Every row gives one point. Each copy is the shape, with its points in the same order, turned, moved and blurred by noise. Say if it was mirrored as well.

Shape (6 x 2):
[[ 19   4]
 [ -8  54]
 [ -9  37]
 [ 17 -24]
 [  0 -32]
 [ 22 -34]]
Copy 1 (6 x 2):
[[ 14  12]
 [-31  44]
 [-24  32]
 [ 21 -21]
 [  6 -34]
 [ 32 -28]]
Copy 1 is: only turned
Copy 2 (6 x 2):
[[-15   0]
 [-26  56]
 [-14  43]
 [  5 -22]
 [ 24 -16]
 [  7 -30]]
Copy 2 is: mirrored
Copy 3 (6 x 2):
[[  7 -23]
 [ 54   8]
 [ 36   9]
 [-22 -23]
 [-31  -9]
 [-29 -31]]
Copy 3 is: only turned
Copy 4 (6 x 2):
[[ -2  19]
 [ 56  14]
 [ 40   8]
 [-29   3]
 [-26 -14]
 [-38   6]]
Copy 4 is: mirrored

Shape (7 x 3):
[[-24 -37 -43]
 [ 40  -9  25]
 [  3   5  20]
 [  8 -20 -20]
 [-10  46 -20]
 [  1  15  23]
 [ 40  -5  57]]
Copy 1 (7 x 3):
[[-16   0 -48]
 [-19 -20  37]
 [  5   0  17]
 [-17 -18 -13]
 [ 48 -23 -15]
 [ 10   4  25]
 [-17 -15  63]]
Copy 1 is: only turned
Copy 2 (7 x 3):
[[-37 -54   4]
 [  2  27 -37]
 [ 21   0  -6]
 [-19 -12  -8]
 [ 15   1  48]
 [ 25   3   1]
 [ 21  41 -45]]
Copy 2 is: only turned
Copy 3 (7 x 3):
[[-17  -4  66]
 [-36 -32 -19]
 [ -4   4 -12]
 [-13 -25  30]
 [ 47  -6   9]
 [  6   9 -19]
 [-34 -11 -44]]
Copy 3 is: mirrored

Shape (8 x 3):
[[ 31 -32 -41]
 [  2  28 -10]
 [-14   9  25]
 [  0 -27  13]
 [ -8 -28   7]
 [ -5 -50 -30]
 [ 24  38  36]
 [ -8  36  37]]
Copy 1 (8 x 3):
[[ 30  48  42]
 [ 21   8 -21]
 [-15 -11 -19]
 [-20   9  20]
 [-11   6  26]
 [ 18  16  60]
 [-18  24 -49]
 [-21 -10 -43]]
Copy 1 is: only turned
Copy 2 (8 x 3):
[[ 16 -49  -8]
 [ -9  16 -26]
 [ -3  36  18]
 [  9   1  29]
 [  4  -3  29]
 [ -4 -44  24]
 [ 21  55 -21]
 [  0  63   2]]
Copy 2 is: only turned
Copy 3 (8 x 3):
[[ 37 -35 -18]
 [ 17  24 -16]
 [-12  22  21]
 [ -5 -19  17]
 [-11 -21  10]
 [ -3 -46 -21]
 [ 23  46  32]
 [  0  50  22]]
Copy 3 is: only turned

Shape (10 x 4):
[[ 11 -31 -16  27]
 [-17  23 -39   5]
 [-55  -6 -24  36]
 [ 59 -39  21 -23]
 [ 59 -22  28  25]
 [-47  -1   2 -31]
 [  6  24 -21  -7]
 [ -8  10 -22  30]
 [ -2  17   9   4]
 [ 20  -6   9 -17]]
Copy 1 (10 x 4):
[[ -4  21   0  31]
 [ -5 -49  -1  24]
 [-24 -29  46  43]
 [ 16  48 -34 -33]
 [ 48  47 -12   2]
 [-34 -33  28 -27]
 [ 12 -37 -11   1]
 [ 11 -25  10  33]
 [ 19 -19  14  -6]
 [ 11   4  -9 -21]]
Copy 1 is: mirrored
Copy 2 (10 x 4):
[[ 52  13   9   9]
 [ -4   9 -29 -22]
 [  6  44   0 -35]
 [ 37 -48  23  63]
 [ 40   2  -1  72]
 [-39  -8  31 -22]
 [-10 -12 -30   1]
 [  9  28 -28  -1]
 [-11   6 -10  16]
 [  3 -21   4  28]]
Copy 2 is: mirrored
Copy 3 (10 x 4):
[[-11  18  20  35]
 [ -3  -7 -47  25]
 [-57  -9 -27  21]
 [ 48  -1  55   6]
 [ 22  40  43 -10]
 [-10 -58 -19  -8]
 [ 15   1 -32  13]
 [-22  15 -22  18]
 [ 11   2 -15 -12]
 [ 26  -4  11   2]]
Copy 3 is: only turned

Shape (8 x 4):
[[ -6  39 -23  -9]
 [  9   4  -2  10]
 [ 20  -5  71   1]
 [ 16 -25 -58 -36]
 [-17  37   2 -27]
 [-17 -28  33  18]
 [-24 -10   5  33]
 [-20 -16 -13  -4]]
Copy 1 (8 x 4):
[[  8  21  38 -42]
 [ -6   2   6 -16]
 [ 42 -16 -13  36]
 [-17  41 -29 -68]
 [ 38  15  34 -42]
 [  9 -43 -13  -7]
 [ -8 -40   9 -23]
 [  4 -14  -9 -47]]
Copy 1 is: only turned
Copy 2 (8 x 4):
[[ 32 -24  40  -5]
 [ -7 -16  14   5]
 [ -7 -38 -58  15]
 [ 11  40  49  40]
 [ 48 -21  13  -7]
 [-23   0 -29 -19]
 [-23  -6   5 -33]
 [  3  18  14 -10]]
Copy 2 is: only turned
Copy 3 (8 x 4):
[[-16 -21  17  43]
 [  7  11   6  19]
 [-20  75 -12  -4]
 [ 22 -24  73   2]
 [-44  -6  19  26]
 [  0  21 -22 -26]
 [  7  -5 -26  -6]
 [ -1 -15  13  -8]]
Copy 3 is: mirrored
